Each row of a before or after table is a point. The points were changed in one or more steps. Then noise was added and the rows were shuffled. The steps act on columns, c1 being the first. Name the steps. A step turns or swaps two columns, mirrors them in a line or flattens them onto one, adds a multiple of one to another, or multiplies or shifts one. Angles are multiples of 10 degrees, from the lower column toward the higher: turns from -170 to 170, lines from 10 to 170 but not 90. Use the fewest steps. Two steps may share a column if one is a turn and the other turns, adds or multiplies; they go together, in the order done. Otherwise the lowest column goes first.

Before (11 x 2):
[[-0.16  0.03]
 [ 0.00  0.24]
 [ 0.40  0.23]
 [ 0.16  0.43]
 [-0.47  0.15]
 [ 0.06 -0.70]
 [-0.48  0.43]
 [-0.21  0.46]
 [-0.29 -0.07]
 [ 0.04 -0.08]
 [-0.32 -0.41]]
After:
[[ 0.08  0.24]
 [-0.16  0.03]
 [-0.44 -0.41]
 [ 0.31  0.43]
 [ 0.48  0.22]
 [-0.40  0.15]
 [-0.16 -0.69]
 [ 0.01 -0.06]
 [-0.31 -0.09]
 [-0.38  0.43]
 [-0.08  0.45]]
Steps: add 0.3 times c2 to c1

Before, 14 rows:
[[-0.29 -0.33 -0.07]
 [-0.14 -0.15 -0.52]
 [-0.21 -0.26 -0.09]
 [-0.40  0.17  0.28]
 [ 0.80 -0.02  0.36]
 [-0.37  0.14 -0.25]
 [-0.23  0.16 -0.36]
 [ 0.35 -0.08  0.27]
 [-0.11  0.21 -0.58]
 [-0.63 -0.13 -0.11]
 [ 0.54 -0.02  0.40]
 [ 0.39 -0.21  0.09]
 [-0.58  0.22 -0.45]
 [ 0.12 -0.06  0.14]]
After (14 x 3):
[[ 0.09 -0.08  0.44]
 [ 0.00 -0.07  0.17]
 [-0.18 -0.34 -0.23]
 [-0.16  0.22 -0.71]
 [ 0.06  0.16 -0.42]
 [ 0.23 -0.15 -0.49]
 [ 0.15 -0.02  0.65]
 [-0.09 -0.28 -0.20]
 [ 0.38 -0.02  0.80]
 [ 0.23 -0.20  0.32]
 [-0.41 -0.13 -0.49]
 [-0.50  0.18 -0.04]
 [ 0.30  0.20 -0.51]
 [-0.12  0.15 -0.43]]
Steps: turn c1 and c3 by 40 degrees

Before:
[[ 0.61 -0.38  0.42 -0.06]
 [ 0.18  0.44  0.16  0.00]
 [ 0.20  0.50 -0.37  0.44]
 [ 0.01  0.60 -0.40 -0.30]
 [ 0.48 -0.20 -0.33 -0.20]
 [ 0.31  0.52 -0.23  0.11]
 [-0.33 -0.16 -0.18  0.17]
 [-0.25  0.14 -0.10 -0.32]
 [ 0.09 -0.06 -0.16  0.22]
 [ 0.53  0.51  0.26 -0.20]
 [-0.13 -0.11  0.39 -0.53]]
After:
[[ 0.25  0.12 -0.09 -0.35]
 [-0.18 -0.21  0.57 -0.20]
 [ 0.04 -0.06  0.19  0.25]
 [-0.24  0.46  0.00  0.00]
 [-0.15 -0.10 -0.40 -0.50]
 [ 0.25  0.59  0.32 -0.32]
 [ 0.38 -0.14 -0.07  0.16]
 [-0.74 -0.38  0.08 -0.05]
 [-0.58  0.52  0.11 -0.23]
 [-0.09  0.53  0.37  0.09]
 [ 0.08  0.50  0.43  0.45]]
Steps: turn c1 and c3 by 140 degrees

Before, 9 rows:
[[ 0.34  0.27  0.17 -0.32 -0.61 -0.08  0.24  0.08]
 [-0.10 -0.88  0.49  0.07 -0.35 -0.10 -0.19  0.03]
 [-0.31  0.46  0.18  0.22 -0.02  0.36  0.41  0.13]
 [-0.45 -0.41  0.20 -0.25  0.11 -0.81 -0.15  0.02]
 [-0.38  0.41 -0.08 -0.61  0.15  0.21  0.28 -0.04]
 [-0.43  0.31  0.26 -0.17 -0.09  0.27  0.02  0.52]
 [-0.29 -0.28 -0.11  0.29 -0.37  0.25  0.04  0.24]
 [ 0.71  0.15  0.26 -0.18 -0.29 -0.23 -0.39  0.16]
 [-0.42  0.40  0.23  0.15 -0.33  0.19 -0.35  0.05]]
After:
[[ 0.52 -0.17  0.03 -0.59 -0.16  0.17  0.28  0.38]
 [ 0.55 -0.15 -0.18  0.14  0.37  0.19 -0.35  0.44]
 [ 0.51 -0.04 -0.25 -0.16  0.13  0.25  0.02  0.88]
 [ 0.49 -0.21 -0.20  0.23  0.02  0.39  0.44  0.51]
 [-0.35  0.80 -0.38  0.07  0.40 -0.12 -0.20  0.43]
 [-0.53 -0.48 -0.20 -0.18  0.32 -0.25 -0.40  0.57]
 [ 0.19  0.56 -0.20 -0.26 -0.06 -0.80 -0.14  0.43]
 [-0.18 -0.42 -0.07 -0.30  0.62 -0.07  0.25  0.47]
 [ 0.10  0.41  0.17  0.26  0.36  0.26  0.05  0.65]]
Steps: turn c1 and c2 by -150 degrees; turn c3 and c5 by 170 degrees; shift c8 by 0.40
